Each row is a point. The last column is the point's height on a tilted bowl or saddle (a function of degree 2), plus a little noise. Along how many of its main directions does it bend up, bend down or stay straight?
In the rows, 128 means zero.

Points (18 x 4):
[[107 137 135 152]
 [116 212 113 137]
 [106 179 130 147]
 [ 65 118 150 188]
 [ 43  86 152 210]
 [ 99 155 119 151]
 [ 99  53  94 137]
 [197 145 178 137]
 [108 124 170 156]
 [112 129 140 150]
 [ 49 144 181 205]
 [ 52 101 158 203]
 [111 179 136 145]
 [119 171  94 135]
 [ 71 129 171 183]
 [122 116 138 147]
 [152  60  67 115]
 [ 61  89  89 160]]
Directions: 1 up, 1 down, 1 straight

Points (25 x 5):
[[227 110 135 116 141]
 [119 104  21 160  32]
 [109  62 110 111 131]
 [103 149 119 137 109]
 [123  23 195 144 167]
 [ 47 102 106 138  51]
 [131 156  85 120  78]
 [132 113 113 151 133]
 [159  60 160 134 197]
 [150 108 245 168 178]
 [157 116  92 103 123]
 [129  97  93 128 129]
 [ 64  95 145 112  92]
 [113 146 142 164 129]
 [185 126 140  73 119]
 [163  90 154 187 197]
 [ 96 113 186 152 151]
 [ 89 171 156 140 138]
 [ 72 120 182 143 133]
 [128  95 126  93 137]
 [ 83 145 173 183 142]
 [130 225 137 151  80]
 [ 59 167 204 125 168]
 [115 148  64  78  71]
 [105 169 150 167 126]]
Directions: 1 up, 2 down, 1 straight

Points (24 x 5):
[[128 148 155 103 112]
 [136  39 186 112  34]
 [118 123 112 119 120]
 [171 179 183  89  87]
 [134 138 153  67  95]
 [126 116  99 149 109]
 [117 167 170 122 111]
 [135 183 213 180 129]
 [ 93 106  90 129 108]
 [188 125  85 160  79]
 [156 164 106  71  98]
 [122  91 169  90  85]
 [ 67 157 171  76  59]
 [117 133  90  93 117]
 [111 160 191  97  83]
 [109 167 118 208 108]
 [170  99 157  74 108]
 [102 140 121  96 115]
 [139 135  87 203  72]
 [197  28 157 127  51]
 [164 134 119  85 117]
 [154 175  80 178  69]
 [182 107 165  67 105]
 [ 50 131 209 190 105]]
Directions: 0 up, 2 down, 2 straight

Points (43 x 7):
[[ 74 135 164 161 162 115  73]
 [141  87 136 109 169 102 118]
 [159 136 135 232  75 126 193]
 [105  99 140 141 128 160  90]
 [ 60  56 113  86 176 161 110]
 [138 151  70  95 129 107 143]
 [140  95  94 140 108 119 110]
 [ 82 142 119 114 159 170  98]
 [ 95  72 100 133  81 200  34]
 [ 50 108 153 101 147 110  72]
 [177 131 104 104  99 129 101]
 [125  61 187 157 139  89  61]
 [121 142  89  67  71 152  83]
 [118  98 115 196 118 192  91]
 [ 46 166 117  92 136  96 125]
 [ 90 131  90 100 194 132 137]
 [101 108 119 152 159 194  76]
 [ 75 209 129 140 117 137 133]
 [159  77 176 188 127 119 100]
 [107 135 135  73 133 117 151]
 [ 91 145 156  93 176  79 146]
 [ 97 124 120  84 114 124 120]
 [ 59 100 144 141  95  59  54]
 [115 164 173  48 123 127 176]
 [ 64  86 103 118 117 178  50]
 [106 104 168 155  60  97 100]
 [119 167  72 144 146 138 119]
 [ 85 228 129  75  99 140 201]
 [127  82 137 109 146 136 111]
 [160 165 114 149 127 168 102]
 [189 186 107 105 148 126 151]
 [110 118 121  95 102 174  79]
 [154 102 104 170 143 129 125]
 [100 104 148   7 156 126 192]
 [ 70 196  88  71  99 171 107]
 [148 161  93 193 100  80 183]
 [204 103 109 144 173 140  95]
 [179  70  70 104 185 113 116]
 [131  61 150 157 172 128 104]
 [144 162 107 125  81 145 120]
 [124 168 213 162 151 122  87]
 [137 197 165 184 106 149 132]
 [159 105 116 183 179  90 112]]
Directions: 2 up, 4 down, 0 straight

Points (76 x 9):
[[154 153 130  86 179 173 225 116 196]
 [150  86 158 115 128 207 143 182 186]
 [124 108 109 120 173 144 148 140 134]
 [ 72 142 133 158 144  59 180  45 129]
 [ 78 177 171 120 138  88  81  57  84]
 [107 187 136 140 154 180 194 103 161]
 [150 101 150 135 188 210 134 109 165]
 [ 88 129  81 117 109 100 176  50 175]
 [ 96  86 129 246 134  95 125 142 149]
 [149  60 143 132 135  99  95 111 129]
 [118 164 153 150 116 164 162 110 141]
 [129 133  84 127 169 152  45 117 161]
 [ 81 155 159  44 200 134 112 109  96]
 [ 77 185  40 189  79 138 114 165 193]
 [206 147 126 158 113  98 108 180 198]
 [168 135 108 109 104 110 155 172 159]
 [167 187 133 135 109 109 100  80 135]
 [125 195  84 108 173 178  60 137 174]
 [175  76  79  69 115 135 179 124 144]
 [128 131   7 165 105 119 117 182 160]
 [137  58  67 118 121 119  65 123 165]
 [168  80  66 116 103 166 121 147 142]
 [ 93 118 170 164  77 114 149 172 160]
 [111 147 102 159 132 122 136 190 169]
 [126 182  87 152  50 108  79  99 203]
 [110  48  58  98  97 106  98 157 140]
 [113 110 136  44 123 160 132 120 146]
 [112 203 114 111 105 187 101 164 184]
 [ 82 115 169 104 162 120 188 112 147]
 [135 163 150 118 112 123  97 131 152]
 [125 124 132 111 156 143 133 134 141]
 [142  58 200 182  97 168 143 101 152]
 [ 90 125  44 116 100  31 174 183 179]
 [ 80  59 167 168  63 101 112 155 155]
 [125  75 140 125 121  99 139 114 136]
 [ 78 125  52  97 164 138 101 140 153]
 [ 95 151 103  96  83  97  64 157 209]
 [ 84 109 211 133 156  99  92 125  83]
 [122  70  36 164 166  66 162  38 184]
 [156 122  38 145 110  58 128  72 210]
 [143 184 193 101 116  61 134  64  52]
 [ 69 137 152  10  45 165 175 154 199]
 [ 81 118 163 108 150 134 202  92 163]
 [133  43 149 139 189  88 167 138  99]
 [ 65 161  88 137 178 118 106 140 181]
 [133 115 174 126 141  88 164 108 117]
 [  8 132  94 132 199 199 177 140 197]
 [115  69 170 143 127  74  89 208 132]
 [158 100 103 110 112 191 101 182 150]
 [ 81 155  79  77 178 186  95 107 157]
 [162 128 173 141 109  89  87 102 122]
 [ 53 180 114 123 114  82 124  72 182]
 [117  77 113 190  91  68 114 145 177]
 [ 62  91 113 171  97 195  83 153 146]
 [109  98  99  75 154 103 165 189 102]
 [142 101 141 127 158 107 116 144 126]
 [125  27 140 138 125 168 115 132 149]
 [187  97 215 144  88 186  72 178 206]
 [162 130 109 149  30 148  89  94 163]
 [177 125  72 160 163 107 118 134 155]
 [135 177 144 111 105  85 242 184 190]
 [109 117 103 115  92 101 139  83 163]
 [185 102 139 132 129 142  85 111 155]
 [148 167  92  71  81 106 136 154 172]
 [174 131 147 127 191 123 178 160 152]
 [ 54 149  87 148 120 177 131 129 165]
 [ 80 121 144 131 106 162 117 144 158]
 [148  93 108 170  97 216 132 150 136]
 [135 151 140 138 110 120 146  93 136]
 [157  68 160 155 120 114 108 161 152]
 [144 104 135 128 164 108  87 142 125]
 [168 104  97  78 121  82 151  98 138]
 [109 104  95 112 115  99  80 134 168]
 [149 188  60 160 114  82 133 153 202]
 [141 100 189 108  78 166 146 125 167]
 [188 151 123 106 150 166  63 129 159]]
Directions: 3 up, 2 down, 3 straight

Points (63 x 9):
[[115  17 121 146 124 140 134 123 111]
 [ 92 114 140  76 135 171 167  64 158]
 [ 89 121 151 101  72 162  98 113 127]
 [110 193 131  96 116  95 103 123 182]
 [158  78  85  93  80  79 105 102 130]
 [ 75 126 152 137 143 124 112  50  94]
 [119 175 151  96 125  20 152 135 231]
 [128 144 159 140 137 137  79  76  98]
 [146 177 163 161 116  76 203 111 168]
 [112 142 196 120  53  86 159 158 156]
 [135 132 242  91 123 165  91 136 141]
 [169  79 161 150 138  80  98 149 102]
 [154 151 100 106 137 145 162 123 140]
 [131 149 149 174  73 166 180 155 150]
 [108 136  67  35 125 107 166 121 163]
 [159 162 129 126  98  92 149 115 165]
 [154  99 151 144  92 108 133 136 120]
 [ 46 114 106 225 138  68 135 165  82]
 [154 148 128 141 134 126 155 143 143]
 [110 139 164 131 216 128 126 167 142]
 [125 116 145  84 195 146 151 135 139]
 [154  73 142 194 127 139  92 208  61]
 [132 103  98 167 121 135  84 107  98]
 [150 188 133 145 122 145  88 130 166]
 [ 95 186  53 100 126 191 134 150 115]
 [199 143 123 157 192  90 155   7  43]
 [135  93 146 105 110 122 101 132 116]
 [118 175  80 139 119 168 139 154 137]
 [156 169 107  35 144 134 167 181 138]
 [178 174 127 121 104 181 115 129 160]
 [124 130 156  55 123  77 151 115 158]
 [115 175  83 121  78 143  57  95 165]
 [156 144 117 158  68 120  75 125 161]
 [ 58 110 136 188 129 113 101 106  85]
 [116 192 176 105 113 159 182 149 199]
 [146  80  38 183 187 129  78 151   7]
 [144 115 146  64 215  60 161 110 170]
 [ 72 171 120 152 125 100 129 192 168]
 [ 72 152 174  89  51 124 133  86 146]
 [ 66 131  84 101 146 162  96 140  91]
 [ 82 145  86  74 126 103  55 148 125]
 [174 159  47 134 182 195 165 124  78]
 [117 245 155 125 130 220 145  90 209]
 [113 100 157 145 144 167 195 138 144]
 [186 164 100 102 140 187 191 124 140]
 [128 104  37  83 183  44 116 129 165]
 [ 86 170 163  49 145 106 130 140 173]
 [135  84 110 160 103  92  72  90 106]
 [133  86 126  61 154 188 121  86 104]
 [ 98 138 121  37 120 120 153  73 147]
 [215 179 152 213 177 120 121 241 165]
 [141  97  97 133 135 140  82 137  90]
 [128 153 154 122 155  48 152 118 181]
 [138 181 110  95  77 142 101 209 154]
 [139 153 171 204  98 140 149  98 141]
 [238 143 168 150 146 107 124 150 127]
 [174  59 182 177  59  76 181 115  50]
 [136 139 141 106 164 142 119 120 120]
 [122  91 211 175 116  96 138 152 114]
 [111 155 167  39  75 199 215 126 176]
 [112 148 173 139 148 142 156 132 153]
 [213 141 146 113 127 182 206 156 138]
 [118 130  70 108  86 142 174 165 135]]
Directions: 3 up, 4 down, 1 straight

Points (62 x 9):
[[186 113  84 184 120 127 130  77 142]
 [113 139 131 104 204  73 128 127 136]
 [172 143 153 128 181  90 159 115 133]
 [ 89 106 178 123 158  56 136  79  69]
 [203 127 149 106 188 126 121 170  87]
 [142  91 150 127 179 198  80 123  23]
 [128 172 149 141 147 137 134 123 124]
 [169 109 138 109  81 111 118 161 110]
 [114 142  87 152  82 154 159  71 112]
 [ 31 164 162 155 103 157 154 111  76]
 [169 147 106 168 108 176 130 113 125]
 [191  60  80 179 145 155 113  92  84]
 [ 92 126 138 111 162  98 127 121 116]
 [ 87 135 118 191  93 117 249 158 131]
 [108 101 109 122 109 120 180  98 117]
 [ 96  35 127 183 111 168  79 154  11]
 [ 67 117 203 202 126 111 173 115  73]
 [120 167 161  75 120 129 144  85  64]
 [189 122 170 158 155 105  96 139 107]
 [115 117  70 125 117 177 107 165  81]
 [201  88 122 186  89 122  72 146 103]
 [203 162 133 135 126 168  64 155  85]
 [128  75 165 156 135  80 103 105  81]
 [113 124 148 136 157 160 116 140  96]
 [136  95 108 131 150 172 162 170 105]
 [103 118 157 136 146 192 108 151  61]
 [153 119 156 170 130 143 141 131 119]
 [112 104  84 136 123  79  94 162 127]
 [126  94 114 214 134 150 104 208  75]
 [124 126 164  97  71  38 141 166  95]
 [172 181 153  79 157  67 134 113 101]
 [103 129 136 150 112 153 145 124 118]
 [146 140  76 187 119 161 138 132 143]
 [199 141 124 130 117 188 130 125  89]
 [151 144 145  96 155 139 162  78  93]
 [172 107 124 128 144 107  20 145  70]
 [114 144 102 142  93 171 154 214  98]
 [131 112  45 127 138 120 143 127 145]
 [125 171 153 166 111 123 164 173 126]
 [133  85 133 121 164  79 114  77  93]
 [164 128 171 109 113 105 151 162 108]
 [114 138 103 127 115 102 132 133 137]
 [133 150 196 133  92  96 108 137  79]
 [108 125 138 196  94 170 112 136  91]
 [148 153 162 129 155 135  60 112  81]
 [165 182 164 158 117 142 182  97 108]
 [144 120 100 129  97  81 137  54 100]
 [140 152 148  77 150 103 156 106  98]
 [138  99 137 108  66 148  82 130  63]
 [112 113 110 149 103  89 146 142 140]
 [105 155 123 177 151 246  97  81  71]
 [122 131 126 121  62  85 136 123 104]
 [163 131 167 129 105 153 108 104  85]
 [156 121  79 128 172 121  70 115 116]
 [ 69 102 170  84 110 141 113 102  39]
 [146 136  82 160 120  84 130  59 143]
 [148 125  99 182 166 149 163 138 152]
 [132 150 140 158 148 105 110 129 139]
 [141 150 100 103 151  92 139 133 150]
 [ 90 203  87 153 152  89 189  99 167]
 [ 81 154 125 101  81 124 123 110  75]
 [144 172  70 134 137 137 133 174 147]]
Directions: 0 up, 5 down, 3 straight

Points (73 x 9):
[[121 134 167 187 199 101 102 140 117]
 [ 75 132 144 168 118 105 199 160  93]
 [144 155 128 106 129 148 121  42  86]
 [154  79 124 129 156  74 116  67  76]
 [167 150 106 198 187  69  68 134 124]
 [131 129 150 139 141 114 124  26  89]
 [212  76 137 123 139  97  83 126  71]
 [129 164 147 136 136 179  50 163 110]
 [ 98 146 144  88 120 132 176 163 108]
 [166 176 153 143 134  65 134 126 128]
 [ 85 119 160 131 112 111 159 181 116]
 [119  90 110  89  94  93 123 105  93]
 [ 98  86 116 152 115 114 150 100  90]
 [173 135 175  52 124 216 220 124  83]
 [137 111 120 111  78 164 155  64  64]
 [114 167 214 184 181 185 100 160  99]
 [164  84  91 115 179 152 142 144  64]
 [150 164 141 119  40 105 146 177 120]
 [186 110 158 132  91 125  88 184 106]
 [101 132  98 151  88 105  99 120 127]
 [120 107 163 104 116  72 117  89 116]
 [ 72  88 111 140 102 118  99 150 122]
 [103  71 161 164  74  90 118 136 109]
 [163  98 122 134 116  99 183 151  88]
 [ 50 117 226 147  73  85 111 159 128]
 [ 82  48 160 152  82 104 112 113 101]
 [140 107  69 160  89 125 215  90  35]
 [106 150 131  94 139 186  79 149 104]
 [ 88 167 174 125 191 117 211  36  86]
 [103 114 127 156 182 126 159 117 101]
 [121 170 135  69 146  67 216 190  72]
 [119 114 172  93  81 136 115 136 120]
 [146 108 105  76 112  91  99 161 108]
 [162 172  70  88 111 132 134 189 108]
 [152 134 151 150 109 150 103  89 104]
 [170 100 104 121 159 174 138 124  78]
 [171 113 111  98  59 107 102  87  72]
 [133 120 192 141 137 170 117  14  75]
 [120 136 125  77 120 147 154 148 106]
 [136 135 158 179 105 104 114 118 119]
 [145   7 127 115 144  86  91  77  26]
 [132  83 221 183 132 213 186 127  69]
 [ 67 104 133 124  80 124  90 170 134]
 [139 143 184 185 153 135  59 148 111]
 [183 176 148 153 155 123 175 126 113]
 [156  82 175  70 190 118 169 158  81]
 [145 151 104 158 120 116 124 134 125]
 [ 79 184 129 125 108 139 181 113 106]
 [113 167 159  55 191 152 110 105 105]
 [ 72 158 146 146  79 111 127 118 129]
 [196 111  65 130  64 106 128  70  33]
 [121 161 122 105  88 106 130 168 128]
 [108  92 121 199 113 125 117  78  87]
 [122 108 188  92  92 134 110 133 120]
 [175 132 105 162 135 109  88 180 118]
 [169 160  34 186  98 158 140 162 110]
 [105  96 169 163 107 135  99  73 104]
 [ 43 187 156  55 106 107 158  95  82]
 [135 139  66 110 137  94 146  96  85]
 [182 149  92 159 189 187 127  66  80]
 [117 118 154 145 119  75 111 129 129]
 [146 220 162  97  49 124  66 160  96]
 [149  49 193 123 134 142 124  92  75]
 [174  92 166 142 100 152 122 170  96]
 [119 101 118 124 145 151  91  72  90]
 [123  87  89 125 140 216  97  84  54]
 [ 81 145  65 126 119 147 139  87  89]
 [190 134 127 154 221 181 101 150  77]
 [133 162 117  92 124 149 101  92 103]
 [127  48 167 116 165 151  93  47  60]
 [109  67 109 105 160 125 150 182  70]
 [164  93 118  65 128  90 200 131  70]
 [176  76 104 160 129 156 131 129  68]]
Directions: 0 up, 4 down, 4 straight

Points (63 x 9):
[[142 153 162 120  65 156 112 131 112]
 [ 40 134 140 211  61 128 114 181  64]
 [148 131 165 195  85 157 118  90  70]
 [163 124 164 211 142 195 144  83  90]
 [129  83 156 188 134 160  63 112  90]
 [120 142 129 171  88 177 150  69  49]
 [121 143  71 158 139 151  97 127  87]
 [164 136 126 117 162 148 136  74 157]
 [147 124 147 152 112  65 100 124 122]
 [ 78 119 111 125 130  85 150 206 155]
 [166 151   7 124 136 146 107 196 148]
 [144 140 180 180 136 121  97 171 103]
 [110 154 135 146 117 147 185  91 102]
 [ 77 109 136 142 135  98  78 168 112]
 [104 137  49  48 130  74 167 125 194]
 [136 112  73 131 153 125 132 114 133]
 [ 84 141 127 108 151 147  53 131 142]
 [139 135 175 166  96  69  56 145  91]
 [122 109 163 162 103  96  50 151  79]
 [145  87  80 158 180  99  74 127 151]
 [ 94 156 113 102 126 159  88 142 131]
 [143 102 193  84 133 178 176  83 181]
 [124 124 138  77 152 119 110  45 219]
 [105  77 149 134 125 140 154 150 128]
 [189 126 131 135 208 108  84 217 143]
 [ 56 107 140 101  48 132 146  99 112]
 [135 126 176 112  59 140 147 127 116]
 [ 82  74 112 122 137 117 149  99 135]
 [115  52 191 125 147 167 194 149 160]
 [129  71  72  89 123 160 142 148 156]
 [105  70 127 124  87 102 146  90 107]
 [104 162 123 165 128 144 108 114 109]
 [186 122  90 112 155 113 101  78 176]
 [107  67 228 171 164  99 145 104 152]
 [165 157 180  95 139 140  99 128 167]
 [140 130  69 167 178  72 115 120 164]
 [105 112 119 238 195 141  76 130 142]
 [148 166 108 109 146  75 126 147 177]
 [141  97  97 162 116 154 100 239 109]
 [109 145 140 112  96 144  89  92 139]
 [ 82 107 102 141  95 135  77 180  84]
 [152 166 169  57 162 165 214 122 218]
 [128 124 150 166 170 109 107  90 153]
 [112 179  44 126 108 175 125 154  88]
 [ 84 113  90  84 145  99 156 140 170]
 [124 130 149 142 138  79 155  96 138]
 [ 74 146  90  96 126  96 132 116 147]
 [216 156 213 124 180  96 151 127 214]
 [ 61 134  55 143 124 109 155 108  85]
 [ 70 177 138 120 179  99 117 102 205]
 [121 129 167 157  81 118 110 104  97]
 [128 154 120 115 111 100 115 108 140]
 [  7 148 139 180 166  76 158 128 173]
 [154  87 131 111 185 163 122 139 151]
 [116 129 146 160 151 138  90 167 108]
 [ 32  94 111 162 146  51 168 159 132]
 [134  68 138 113 160 122 159  71 174]
 [165  75 151  66 132 151 190 150 203]
 [149 128 128 147 150 115 166 123 146]
 [130 149 123  95 158 160 175 114 161]
 [121  89 127 116 101  92 145 147 130]
 [188 189 113 119 106 162 155 133 141]
 [ 93 157 157  79 198 174  94 103 212]]
Directions: 4 up, 2 down, 2 straight
